Each row of a before or after table is a point. One or more steps were done to the points. Then noise was added and the rows were shuffled. The steps act on columns, c1 being the first. Write out the steps. A step turns or swaps two columns, mirrors them in a line or flattens them onto one, adds a multiple of one to another, or multiplies or shifts one. Angles are multiples of 10 degrees, from the lower column toward the higher: turns from -170 to 170, lines from 10 to 170 but not 90. Use the fewest steps. Two steps may share a column if one is a turn and the other turns, adds or multiplies; they go together, in the order done. Otherwise the lowest column goes first.
(in the rows, 128 means zero)

Before (14 x 2):
[[176 108]
 [152 108]
 [114 150]
 [101 128]
 [188  69]
 [215  95]
 [137 134]
 [125 131]
 [155 120]
 [111 125]
 [127  92]
 [101 140]
 [121 127]
 [105 142]]
After:
[[137 183]
 [128 142]
 [113 199]
 [104 192]
 [151 158]
 [176 158]
 [101 191]
 [154 171]
 [215 145]
 [124 181]
 [111 173]
 [121 177]
 [187 118]
 [ 99 178]]
Steps: shift c2 by 50

Before, 14 rows:
[[124 114 144 114 132 178]
 [152 137 120 143 154 182]
 [147 112 128 188 105 110]
 [129 153 112 126 138 140]
 [ 74 152 186 112 146 116]
 [123 186 111 154  72 113]
 [105  92 167 100 108 119]
 [127 104 105 110 154 147]
 [105 151 161 186 101 121]
 [164 125 135 133 155 160]
 [149 105  89 139 139 101]
 [111  99 113 182 131 150]
 [176 179 185 173  74 106]
 [ 94 146 114 181  82 141]]
After, 14 rows:
[[151 106 162 185 102 119]
 [151  75 186 116 145 116]
 [113 125 143  98 133 178]
 [153 130 112 123 138 141]
 [ 92 107 167 102 109 119]
 [104 150  89 149 140 100]
 [178 175 186 179  75 106]
 [107 128 106 106 155 146]
 [126 164 135 124 155 160]
 [146  94 113 176  82 140]
 [186 123 112 159  71 113]
 [138 153 119 129 155 182]
 [ 99 112 112 177 131 150]
 [113 146 128 193 104 109]]
Steps: swap c1 and c2; add -0.3 times c6 to c4

Before, 9 rows:
[[138 103 157 158 150 137 106 166 136 100 152 112]
 [102 128 123 105  96 137 127  71 139 122 108 129]
 [128 111  80  93 107 153 139 152 131 124 129 110]
 [165 123 176 119 145 111 145 185 163  97 101 108]
 [232 143 132 102 157 104 157  62 139 147 153 147]
 [112 156  93 118  77 136 149  98 123  84 122 127]
 [210 107 168 156 155  78 144  60 105 107 110 102]
 [123 101 182 102 112  82 127 159 126 103 141  76]
 [117 170  96  91 106 125 138 103 169 111 110  83]]
After (9 x 12):
[[140 104 121 141 150 137 106 161 138 101 157  92]
 [167 123 124 123 147 113 141 186 164  94 103  79]
 [109 159 115 124  81 137 149  99 123  82 121 162]
 [124 100  97 121 112  81 125 160 127 103 141  57]
 [233 142 147 118 153 100 153  60 136 151 154 130]
 [126 111  95 115 110 151 141 153 130 126 131 166]
 [210 108 117 138 156  80 141  60 104 108 113  81]
 [118 169  75 113 104 124 136 102 169 112 111 142]
 [ 99 127 128 117  97 139 129  71 140 124 110 135]]
Steps: turn c3 and c12 by -70 degrees; multiply c4 by 0.4

Before:
[[177 133 133 105 111  76 117  94 120  99 122 100 141 145 160 138 103 142
  121 164]
 [136 197 137 120  92 117  78 146 122 133 122 139 129 125  57 145 129 176
   58 123]
 [127 121 123 112  77 114 157 178 188 161 148 137 182  99 189 137 168 119
   97  95]
 [135 163 108 163 172 134 137 187 153 121 151  84 135 114 113 156 132  96
  148 100]
 [148 108  85 126 121 102 165 146 176 140 114 142 182 123 161 188 136 120
   88 121]
 [141 144 141 145  69 111 154 108 156 156 114  92 165 105 158 132 134 116
  141 116]
 [ 87 143  69  79 136 151 126  66 203 142 142 148 145 124  95 140  96  95
  132 158]
 [123 165 107 171 151 104 160 108 136 100 146  70  99  70  99 154  92 133
  161 228]
 [ 90 146  88 134 144 167 109 119 154 135 156 113 116 100 146 167 144 167
   99 121]]
After:
[[127 121 123 119  76 114 156 179 188  99 149 136 183 100 189 138 122 117
   97 113]
 [ 90 146  89 124 144 167 109 120 154 129 156 113 116  99 146 167 128 166
   99 127]
 [123 165 106 130 152 105 160 108 137 178 147  71  99  69  99 154 156 132
  161 205]
 [ 85 144  68 133 136 151 124  66 204  78 142 147 145 124  96 140 135  95
  131 146]
 [135 163 108 123 171 133 137 187 153 162 152  85 135 114 112 156 119  96
  148 106]
 [141 144 141 115  68 110 155 108 156 130 114  92 165 105 160 130 125 116
  141 119]
 [148 107  86 124 121 103 164 145 176 121 115 142 181 123 161 187 127 120
   88 125]
 [137 198 137 128  91 116  78 146 123 119 122 138 129 125  57 145 127 176
   59 123]
 [178 134 131 143 110  76 117  94 120 123 122 100 142 145 161 137 136 143
  121 152]]
Steps: turn c4 and c10 by 120 degrees; multiply c4 by 0.4; flatten c17 and c20 onto the line at 70 degrees

Before (10 x 64):
[[181 108 126 151 141 135 116  94 132 127 119 128 135 116 132 154 137 142
  111 111 141 128 119 113 123 130 134 186 129 118 111 100 142 146 142 130
  115 131 122 135 143 101 147 139 142  93 137 104 144 164 159 125 125 134
  126 102 109 132 117 123 136 131  94 121]
 [102 119  77  90 103 152 103 178 110 139 106  83 110 119 134 120  94 148
  160 154 141 116 120 118 123 137 136 110 155 110 206 109 141 108 162 141
  115 128 143 144 137 120 144 156 130 107  87 106 131 135 136 124 134 137
  147 114 110 118 122 122 144 144  97 135]
 [ 95 107 143 113 152 142 118 107 135 128 135 131 119 154 137  59 129 120
  127 137 139 110 119 124 146 116  93 100 123 132 109 114 137 126 161 123
  123 151 135  50 152 103 157 146 122 132 140 135 164 155 136 139 118 120
  134 117  96 136 111 130 103 130 111 149]
 [140 109 143 131 146 135 121  96 115 141 130 124 131 178 128 129 121 135
  131 107 141 116 119 121 125 160 131 156 149 141 135 130 130 122 154 121
  105 150 151 161 145 131 135 153 141  91 126 130  89 141 173 115 135 114
  118 174 137 122 105 176 146 140 135 136]
 [204 131 143 121 131 118 107 137 139 139 114 127 176 107 177 145 133 115
  135 123 115 122 120 126  96 119 135  95 119 131 114 103 126 113 125 143
  115 124 161 153   7 119 173 146 136 116 135 123 162 138 149 145 128 134
  112  99 130 138 129 125 122 135 101 149]
 [110 111 135 132 102 147 113  98 115 121 144 132 119 116 146 137 142 134
  112 107  76 122 153 127 132 142 138  95 139 141 113 124 107 115 161 104
  123 140 130 109 149 160 131 134 131 108 132 126 143 125 140 136 113 136
  132 110 119 122 131 122 148 136 129 112]
 [100 106 131 114 145 100 120 104 110  61 128 133 129 121 127 138 133 106
  115 106 144 115 117 111 130 113  96 162 117 137 103 173  96 109 162 102
  147 148 124 130 125 146 179  84 121  94 131 106 104 123 134 127 138 135
  128 192 113 137  95 136 147 144 110 135]
 [102 135  97 150 140 121 100 140 128 148 142 131 105 127 132 126 141 140
  183 119 133 113 138 114 140 124  80 123 129 139 124 109  97 139 160 138
  136  74 128 158 148 105 134 124 102 128 119 102 113 128 135 128  89 128
  139 104 129 136  99 121 138 125 152 141]
 [136 213 121 149 153 131 106 135 111 130 117  92 117 134 172 108 124 145
  177 108 135 136 125 115 140 120 135 104 150 120 114 123 120 125 104 128
  107 143 122 132 151 102 142 156 118 165  83 104 140 119 167 147 115 138
  156 107 110 137 126 127 129  75 126 119]
 [122 126 131 141 135 145 130 140 113  99 104 131 148 106 131 158 144 134
  121 129 135 144 137 132 131 121 138 109 133 101 105 120 135 178 105 111
  106 145 140 159 104 126 158 144 133 107 118 114 163 119 153 148 125 139
  116 103 133  83 132 147 146 108  93 149]]
After (10 x 64):
[[100 106 130 110 144 133 119 104 113  62 127 138 126 124 128 137 131 103
  115 111 143 114 116 107 131 116 125 162 114 137 104 172  94 108 165 101
  147 146 126 102 143 147 180  82 123  95 130 106 167 122 136 123 134 135
  123 192 115 118  95 134 152 144 107 138]
 [135 212 121 149 152 130 106 132 109 133 118  92 119 134 173 107 130 144
  180 108 135 135 128 118 143 122 136 103 153 116 115 121 122 125 104 126
  103 142 119 133 170 103 145 155 116 166  84 104 119 117 169 149 114 142
  155 107 109 119 123 125 127  75 127 117]
 [103 141  97 145 142 159 100 138 128 151 142 131 103 126 134 127 143 141
  188 120 133 112 140 115 139 126 138 121 124 138 122 107  98 139 161 140
  134  76 128 125 166 105 136 125 103 130 119 101 181 126 137 129  90 127
  140 104 128 115  99 124 137 126 152 140]
 [103 121  73  90 102 142 102 177 109 137 105  84 107 117 130 119  94 146
  164 153 139 116 120 121 127 136 125 110 150 109 202 110 140 106 161 139
  111 127 143 152 159 117 145 153 133 103  84 105 116 137 133 127 135 136
  147 115 106  96 122 122 144 146  97 134]
 [201 133 143 123 128 157 106 140 137 141 113 126 177 107 178 144 136 114
  133 123 114 123 124 130  96 116 154  96 119 134 116 102 125 112 127 142
  114 124 160 118  25 118 176 150 133 115 133 124 107 140 145 147 130 133
  112 102 130 117 132 122 125 137 102 145]
 [182 108 126 148 140 134 117  93 133 126 115 130 135 116 134 153 138 143
  112 112 138 128 121 109 122 128 136 190 128 120 111  99 143 147 141 129
  117 129 126 136 162 101 147 139 144  88 136 103 117 160 158 124 128 135
  123 101 109 114 121 121 138 132  91 122]
 [141 107 144 130 144 161 123  99 115 140 131 125 130 178 133 127 122 136
  131 104 141 115 120 123 123 158  93 158 150 141 132 128 132 122 158 122
  105 148 152 134 165 129 137 151 142  92 129 129 147 140 175 118 136 113
  120 171 137  99 107 176 147 141 136 141]
 [125 126 131 141 136 158 130 139 116 101 107 131 148 106 131 156 145 131
  120 129 136 142 138 131 129 119 152 108 129  99 105 119 138 178 104 115
  104 146 142 146 127 128 157 141 134 105 120 115 102 121 151 147 123 138
  117 101 136  70 130 147 145 106  93 150]
 [ 94 108 142 111 150  52 119 106 136 130 138 132 120 154 137  56 128 124
  125 140 143 113 116 125 145 116 179  97 125 132 106 117 138 126 160 122
  123 154 135 145 176 106 159 146 119 132 138 136 142 150 139 136 119 118
  135 117  97 117 111 129 104 130 112 148]
 [110 107 135 134 100 108 115  99 116 123 143 129 116 112 145 138 145 134
  110 107  76 122 155 130 134 142 135  95 139 146 115 125 109 116 161 105
  122 141 131 146 167 159 133 135 130 112 133 127 111 122 140 135 113 133
  125 112 118 104 133 121 148 138 127 113]]
Steps: swap c6 and c40; turn c27 and c49 by -120 degrees; shift c41 by 20; shift c58 by -20

Before:
[[143 113 113 112 135 162 160 138 169 112 142 132 134 117 123 145 130 116
  111 125 147 131 117 170 122 104 133 112 126 167 140 125 121 115 138  93
  150 136 136 140 169 125 105 144 141  99 155  98  86 122 121 148 122 103
  163 131 147  95 115 124 148  98 113  93]
 [112 131 131 118 122 105 148 158 120 137  98 133 115 128 149 165 115 147
  105 138 110 153 164 146 161 157  93  94 114 121 119 138 141 145 128 125
  136 138  85  97 113 144 159 158 103 119 161 122 152 121 132 122 166 122
  127 143 142 145 153 109 157 119 127 148]
 [152  88 131 166  99 137 108 112 140 129  93 102 138 112 124 156 117 105
  133 151  90 168 117 128 112 137 115 149 103 162 154 129 142  99 104  79
  155 121 142 123 135 145 164 110 100 142 105 165 142 145 161 135 175 132
  120 136 142 103 154 151 176 102 139 127]
 [151 108 117 166  93 132 137 112 121 131 126 148 122 148 130 125 120 145
  145  96 140 114 137 110 115 113 111 140 114 105 118 103 149 146 108  81
  148 138  98  96 140 144 117 117 142 100 129 129  85 104 151 121 137 120
  138 151 142 135 102 110 127 101 138 131]
 [129 102 107 158 126 127 144 166 125 115 119 101 138 171  96 130 118  93
   84  95 114 145 110 132 105 128 100 106 121 108 117 117 140 106 144 142
  148 139 147 136 122 146 130 115 122 136 165 101 136 119 128 151 130 102
  124  95 126 159 108  91 118 104 155  84]
 [142 130  99 148 127 154 139 124 175 138  93 110 170 141 103 142 121  86
  129 150 117 116 117 140  96 121 135 104 113 137 154 121 107 106 107  79
  104  96  91 121 164 138 133 113 139 157 108 143 113 141 163 153 136 131
  161  94 122 139 158 100 155 160 129 119]
 [148  98 134 138 126 154 160 102 122  77 121 138 129 166 102 146 152 119
   99 103  90 107 105 171  99 114 111 132 129 158 107 123 109 122 147 123
  119 151 145 123 139 117 107 102 100 149 131 118 142 117 124 142 134  92
  158 119 115  97 121 103 147 122 138 131]
 [128 142 133 110 146 122 109 132 149  78 140 113 114 122 152 134 177 125
  113 141  95 163 128 122 146 114 151 147 111 117 121 163 117  89 133 100
  113 107 122  85 140 142 137 115 106 138 157 123 128 118 142 110 131 154
  132 136 133 134 161 143 162 112  95 143]
 [152 133 112 113 121 123 124 143 118  82 140 123 115 134 149 150 162 129
  147 142 128 130 152 142 123 123 136 143 154 135 122  98 122 147 149 116
  139 110 112 112 107 115 148 142 117 163 123 127 107 120 141 108 161 157
  104 117 111 148 138 156 157 107 108 116]
 [169 128 149 153 135 131 117 131 143 121  90 156 141 126 109 104 120 139
   93 125 140 137 115 125 125 132 111 123 148 108 125 154 124 105 132 132
  130 124 106 124 115 101 156 129  97 133 140 121 124 122 120 149 135  97
  160 112 104 151 145 102 127 143 148 115]
 [156 138 123 110 138 130 111 146 168 127 140 125 141 128 154 120 156  90
  141 129 108 138 108 115 147 135 116 152 137 154 112 105 121 143 143 141
  162 102 104 138 153 160 124 110 154 156 150 127 137 164 176 166 111  95
  156 101 141 105 125 153 117 141 144  95]
 [157  93 117 130 119 117 151 105 127 127 129 105 133 112 144 158 127 142
  142 149 136 143 146 114 148  97 139 134 136 141 160 146 112 106 152  82
  167 112 109 124 117 101 126 159 123 137 132 115  90 150 127 131 127  95
  115 152 126 133 139 119 155 139 145  98]
 [138 153  97 143 126 111 157 113 175 137  84 144 153 146  95 142 139 108
  113 116 110 126 159 127 146 157 147 106 115 111 141 140 167 143 138  93
  148 106 132 132 106 131 152 141 152 134 137 136 108 156 159  99 113 142
   98 112 129 102 110 141 130 101 128 148]]
After, 13 rows:
[[140 130 100 101 121 157 207 119 173 137  94 110 167 140 147 142 124  87
  129 203 120 116 116 137 100 122 136 101 112 138 153 122 109 103 105  74
  106 143  89 124 160 141 136  82 139 157 109 142 110 142 163 155 137 125
  162  87 123 136 156 119 157 159 129 102]
 [151 107 117 106  96 136 186 115 114 132 123 150 124 147 122 119 117 144
  143 114 137 112 136 112 115 114 109 140 113 104 118 106 156 149 109  84
  150  93  99  91 141 148 118  93 142  99 128 129  89 102 152 121 140 118
  136 149 140 137  99 121 128 104 137 130]
 [135 105 106 110 127 126 241 176 123 113 119 105 135 172 178 128 119  91
   84  91 117 147 109 130 102 129  99 106 120 110 117 122 137 106 145 143
  150 104 144 140 121 152 133  88 124 136 162 102 135 118 127 151 131 102
  126  95 126 160 108 117 119 103 157 106]
 [152  96 116 117 118 117 192 105 125 126 130 110 134 112 153 157 129 139
  144 130 139 146 147 120 147  96 138 134 134 139 162 143 111 103 150  79
  168 142 110 122 115  99 128 221 120 138 132 116  84 156 128 125 129  99
  117 154 122 132 143 141 156 138 144 152]
 [146 110 111 145 137 157 199 141 166 112 144 132 132 118 166 146 130 115
  111 187 143 131 112 170 123 107 131 108 127 165 145 128 120 117 139  95
  147 133 139 146 172 127 105 174 140  99 150  98  87 120 122 150 119 103
  164 130 146  97 117 152 148  97 116 131]
 [166 131 153 107 136 129 166 125 143 122  89 154 138 126 144 104 121 144
   92 103 140 139 116 124 124 130 105 122 147 105 126 152 128 105 129 133
  132 110 110 128 117  99 161 128  98 134 140 124 127 123 119 146 134  95
  161 118 101 156 147 101 130 143 149 112]
 [110 132 133 141 129 102 210 157 127 136  99 130 116 128 108 167 112 144
  107 116 106 151 165 151 164 157  92  95 118 122 118 135 148 146 131 128
  135 129  83  95 111 142 162 218 100 118 158 121 154 124 130 126 167 122
  122 144 145 149 149 132 158 119 125 151]
 [155 135 122 125 140 128  32 145 172 131 141 126 144 127 153 122 156  93
  139 167 109 137 111 119 145 134 121 154 131 156 108 107 119 141 143 142
  162 161 105 132 153 155 129  73 153 150 151 124 137 170 174 165 114  95
  157 107 141 108 128 127 120 142 143 158]
 [144 148  98  99 126 108 156 110 173 134  85 143 151 152 110 143 136 110
  111  88 109 127 160 125 143 151 146 111 116 107 143 141 166 143 134  95
  152 135 128 133 107 128 155 172 152 137 135 136 109 154 161 103 110 140
   96 107 126 103 109 158 131 101 126  91]
 [148  92 136 137 127 158 241 105 118  75 127 142 129 170 130 147 152 123
   99 114  90 104 103 174  97 114 111 133 129 159 105 125 112 117 143 124
  117 103 145 125 136 116 105  53  99 147 131 119 139 120 122 141 129  92
  157 119 112  96 119 134 149 121 136 102]
 [127 140 136 130 146 123  52 130 152  76 136 116 112 115 104 137 174 125
  109 163  94 165 129 122 150 115 153 145 108 122 122 165 117  95 132  97
  110 157 125  80 141 142 136  92 101 138 154 120 123 113 141 107 130 152
  136 132 134 132 160 126 163 112  91 150]
 [149  87 127  92  96 137  36 113 142 129  95 105 139 113 127 157 121 114
  134 165  87 173 120 124 110 141 120 150 103 161 159 126 141  99 103  79
  155 109 143 119 144 145 162  72 101 145 103 160 143 149 163 142 177 131
  117 138 145 104 155 129 179 104 142 125]
 [150 135 115 128 122 120  58 142 114  80 133 123 116 136 145 147 164 133
  146 110 133 127 155 143 114 121 133 138 156 136 125  99 124 148 151 112
  144 151 113 109 111 118 147 171 120 160 121 129 106 124 141 102 165 157
  104 118 110 147 138 142 155 108 110 151]]
Steps: turn c4 and c38 by -140 degrees; turn c7 and c60 by 50 degrees; multiply c7 by 3; turn c15 and c64 by 100 degrees; add 1.5 times c41 to c20; multiply c44 by 3
